Rows are points. The points of each table are mixes of a few directions, plus a little noise. Count the directions of each table, and those that both share. Where both have some left over, give the other angles between the two spaces (their principal angles), to ten degrees, smallest first.

First (4 x 2):
[[-32 -12]
 [ 19   7]
 [-61 -22]
 [ 74  27]]
Second (7 x 2):
[[-31 -12]
 [-23  -8]
 [ 60  24]
 [-81 -28]
 [ 29  11]
 [ 74  25]
 [-27 -10]]
Directions: first 1, second 1, shared 1

First (9 x 6):
[[  7 -13 -20  14 -14  21]
 [-41  49  43 -10  15 -30]
 [-44  -9  17 -39 -44 -11]
 [ 39 -37 -46  26 -10  38]
 [ 22 -31 -47  34 -21  46]
 [ 33 -37  17 -62  13 -41]
 [-12  46  32   4  41 -26]
 [-77  95  34  51  14   2]
 [ 69 -64 -33 -16   6   6]]
Second (6 x 6):
[[-11 -27 -69  -1 -31 -39]
 [ 12 -39  -8  -8  30 -52]
 [ 11 -51 -25  36  23 -12]
 [-33  70  73 -25 -28  57]
 [ 36  12 -43  -6  -2  -8]
 [-16  36  72   4   7  54]]
Directions: first 3, second 4, shared 2; angles 60

First (10 x 9):
[[  4  -8  -1 -34  20   3  43  26  13]
 [  7  -2  -4 -23  17   3  27  20  14]
 [-17  -9  -9  -7  34  34   6  -6  13]
 [-10   1  34  65 -95 -56 -64 -48 -67]
 [ 19  15  -8   1   0  -6  -8  10  12]
 [-53 -25  -4  16  41  63 -16 -42  -2]
 [-26 -26  28  -1 -31 -20  19 -11 -38]
 [ 23  17  -7   2  -8 -15  -8  12   9]
 [ 12   3  -5 -19  11  -2  21  20  13]
 [ 40  33 -24   2  11  -3 -19  20  33]]
Second (8 x 9):
[[ 38  27 -25  39  35 -27  24 -68 -17]
 [ 18   6  -5  -2  14 -15 -23 -34   2]
 [ -3   1  -3   3 -33  53   6  54 -26]
 [  3 -19  12 -36  32 -40  43 -33   0]
 [  5  -6   3 -23 -16  20 -32  15  -9]
 [-25   3   8   6 -18  -4 -69  17  44]
 [-38   4  -2  49  -2 -12  57  26  22]
 [  1 -14  10 -34 -14  22  -4  25 -15]]
Directions: first 3, second 4, shared 1; angles 90, 90

First (10 x 14):
[[-15 -46  -7  20  15 -13 -25 -14 -37  20 -12  25  27  15]
 [ -5  27  21  12  37  48   3   2  25 -28  25 -16 -18   8]
 [ 20  27 -14 -49 -27 -11  41  45  -1 -36  19 -15 -46   8]
 [ 31  51 -22 -46 -84 -36  35  12  38  -6  15 -33 -36  -4]
 [-58  -8  43  39  50  37 -30 -25  47  15 -19   5  70 -38]
 [ 19  -5  15  46  44  53 -33 -50   8  19 -18  -9  14 -16]
 [-46  10  17  41   4  27 -28 -44  46   0  39 -10  21  36]
 [ 29 -16 -31 -63 -34 -47  38  56 -47 -16 -17   9 -27  -2]
 [ 49 -73 -52 -67 -27 -39  18  37 -89  -1 -49  15 -10   5]
 [-24  34  29  67  22 -21 -20 -18  10  33  19  29   8 -14]]
Second (11 x 14):
[[  3   0  -5  -2  -4  -1   0  -1  -1   5   0   4   1   5]
 [ 22  10 -33 -13 -29 -16   3  -1  -7  37  -9  19  11  37]
 [ 44  18 -61 -25 -54 -27   2  -2 -11  64 -17  36  19  64]
 [-34 -13  46  19  42  22   0   1   9 -49  11 -26 -15 -49]
 [ 62  26 -87 -36 -78 -39   4  -1 -16  95 -23  48  29  92]
 [-50 -20  70  27  62  32  -3   1  13 -77  18 -41 -23 -75]
 [  3   1  -5  -1  -5  -1   0   0  -1   6   0   3   3   5]
 [ 45  19 -62 -28 -57 -28   3  -2 -12  67 -16  36  21  66]
 [-41 -17  59  23  51  26  -2   0  11 -63  16 -34 -20 -61]
 [-32 -12  46  19  41  20  -2   1   8 -50  11 -28 -14 -47]
 [-24  -9  33  15  29  14  -2   2   7 -37   9 -19 -12 -37]]
Directions: first 6, second 1, shared 0; angles 40

First (9 x 24):
[[ -3  -5 -28  -2  25  29  27  15  30 -37  -7   3  11  22  23  31   5  38
  -16  41   5 -13 -29 -42]
 [ 18  -9  10   1  24 -21 -15  16 -20  -8  26  47   4 -10 -31 -41  22 -32
  -17  18 -11   3 -10  -7]
 [ 10  -2  24  -2   3 -25 -17   1 -35  14  18  13   0 -23 -13 -31   4 -42
   -5 -16  -7   5   2  15]
 [  4  10  -5   3  -8  10   7   7  18   4 -13  -5  -1   6   6  15   2  11
    6   6  11   7  11   5]
 [ 12   9  17  -4   9  -2   9  14 -21   4  -1 -10  13 -24  35  14   0 -24
  -14   2  10   3  -8   2]
 [-30 -15 -37  -5 -13  23  24 -13  37 -12 -13 -25 -22  43 -14  19 -13  59
   12 -13   0 -10 -10 -18]
 [ 14  15  -6  16 -14   3 -18   3  35   9 -11  28  -3  12 -30  -9  13   8
   18  22   4  14  37  17]
 [ 13  16  15  12  10  -2 -33 -12  -5  -7   1  16  32 -24  23   5   0 -17
    0  35 -12  -8  15   1]
 [-37 -18   9 -19 -36 -15  18 -31 -38  33   1 -69 -35  -1   0  -3 -35  -1
   16 -95  -1  -2  -6  26]]
Second (9 x 24):
[[ 29  25  23  -4 -26  -1  -7  13 -14  30 -11   7 -24  -9   3 -11  20 -19
  -17  -9   6  15  11  36]
 [-30 -36  -2  45  18  13 -21 -32  -1 -14  -7   6  55  -1  -5 -15 -26  10
   40  14 -22 -30  -6 -27]
 [ 10  40   6 -47 -26   4  28  18  -1 -39   5 -11 -37 -19   7  15  28 -13
  -55   0 -12   5   2  -6]
 [  8  25  20 -23  -5 -11  40  38   1  -9   7  -8 -24  -1  -5   8  10 -17
  -19 -31  17  22   8  17]
 [ 12  20   6 -18 -20  -2   2   5  -7   5  -3  -7 -19 -14   7   4  13 -13
  -20  -4   0   8   7  11]
 [-19 -43 -29  33  26   6 -37 -39   6  12  -1   8  37  15   0  -5 -25  27
   40  27  -8 -21 -13 -23]
 [ -4  20 -26 -59 -13 -19  22   2   1 -10  14 -42 -32 -24  20  40   3 -14
  -26 -10  14  19   9  -8]
 [-14 -28   7  40  21   2 -10  -8   1  10  -4  11  35  13 -11 -15 -21   7
   39  -4   2  -9  -2  -1]
 [  6 -23  -4  32  25   8 -17   1  13  15   0  36   9  40 -16 -19  -2  31
   18  16   2  -8 -18   2]]
Directions: first 5, second 5, shared 1; angles 30, 50, 70, 80

First (11 x 32):
[[ 17 -31   0  10   8  -4   2 -10 -19  -5  19   7 -23 -13  -2  16  -7  -7
  -12 -17  18  -1  41  19 -20   2  -3 -21 -14  21 -16  10]
 [-18  68 -21 -16 -17 -16 -10  17  35   0 -35  12  12  16  23   9  37  -7
   15  13 -23 -15 -40 -41  22 -14  31  40  28 -24 -31   5]
 [  4  20 -29   8  -4 -27 -21   7  12  21 -59  -6 -12  10  17  -2  12   7
   -9 -11 -32 -15   8 -10 -13   4  -3  19   2   2  14   4]
 [  5 -26   1  18   8   4 -11  -1  -4  35 -49 -41  13  10 -14 -47 -35  28
  -11   0 -38   9  -6  16 -11  22 -47  -5 -18   4  95 -23]
 [ 11  -1  -9  -3   1 -15   3  -6 -10 -20  32  32 -32 -13  15  46  23 -21
   -5 -16  32 -12  41   2 -14 -12  29  -8   2  15 -73  27]
 [  8 -28   9   8   7   7   5  -8 -14   2  11  -8  -4  -5 -11  -7 -18   5
   -6  -4   6   7  14  15  -8   7 -16 -17 -13   9  20  -3]
 [ 13 -51  22   7  12  15  13 -15 -27 -10  47   2 -11 -16 -17   5 -23  -3
   -7  -9  30  12  33  29 -14   5 -16 -33 -18  19   1   1]
 [  1   8  -5  -4  -3  -6   2   0   1  -9  11  14 -10  -3   8  19  13 -10
    1  -4  12  -6   9  -5  -1  -6  17   2   5   1 -32  11]
 [-13 -18  29   0   2  33  11   1  -1   9   8 -28  40   8 -28 -47 -31  17
    9  22 -12  22 -45   5  23  11 -29  -6  -5 -15  68 -30]
 [-10  19   1  -6  -6   3  -2   7  14   5 -14  -6  17   9   2 -13   3   5
    7  12 -13   0 -29 -12  15  -2   0  14   8 -14  15  -9]
 [-16  35   4 -19 -10   5   9   6  15 -23  30  25  10   1   8  21  27 -16
   18  14  18  -2 -28 -24  24 -18  37  13  23 -18 -56   7]]
Second (9 x 32):
[[-27  -9  13 -13  -8  26  27  24  23 -16  31  12  23  18 -24 -25   1  -5
   23  32   6   3 -33  17  21  12  -9  -1  23 -27  13  -3]
 [  7 -29  10   4   6  12   6  -9  -5  -3   2 -14   2 -13   3  -3 -19  -2
   -9   4  -2   3  15  23 -14  -1  -4  -3  -5  12  12 -11]
 [-17  26   6 -21 -22  -3 -11  12   0  24   8  26  -4   5  17   5   1 -22
   23  -4  23 -44  -6 -24  21  -7  10   3  40 -21 -28  13]
 [ 24 -34  20 -14   0  15  -3 -37  -4   6 -26 -28   2 -46  67  37 -22 -23
  -23 -11 -17 -16  39  12 -26 -55  26  19   6  24  -8 -32]
 [  9  16 -11   6   0 -19 -16  -4 -11  12 -13   2 -14   0   4   9   7   5
   -6 -16   1  -4  10 -16  -4   1   2  -2  -9   7 -10  10]
 [  8  26 -41  15   8 -48 -11  18   2   7 -22  19 -27  34 -32  -8  42  34
   -4 -34 -15  26  -6 -18  -2  24 -33 -15 -34   0  28  30]
 [ 25  17 -22  19  23 -21  -2 -17   6 -27 -30 -23  -1  -5  -2  16  30  28
  -29 -10 -39  56  -5  -8 -18 -11   9  14 -53  23   9  -8]
 [-35  26  17   3 -12  27   4  17  -4  -8  50  14  21  15 -39 -26 -16 -11
   31  43  42 -14 -40  -7  35  35  15  -6  30 -26 -37  10]
 [  6 -38   9   0   1   8   6  -4  -6   7   0  -7  -5  -9   6  -4 -21  -5
   -6  -4   0  -9  23  25 -14  -1 -16  -9   1   8  22  -8]]
Directions: first 3, second 5, shared 1; angles 30, 60
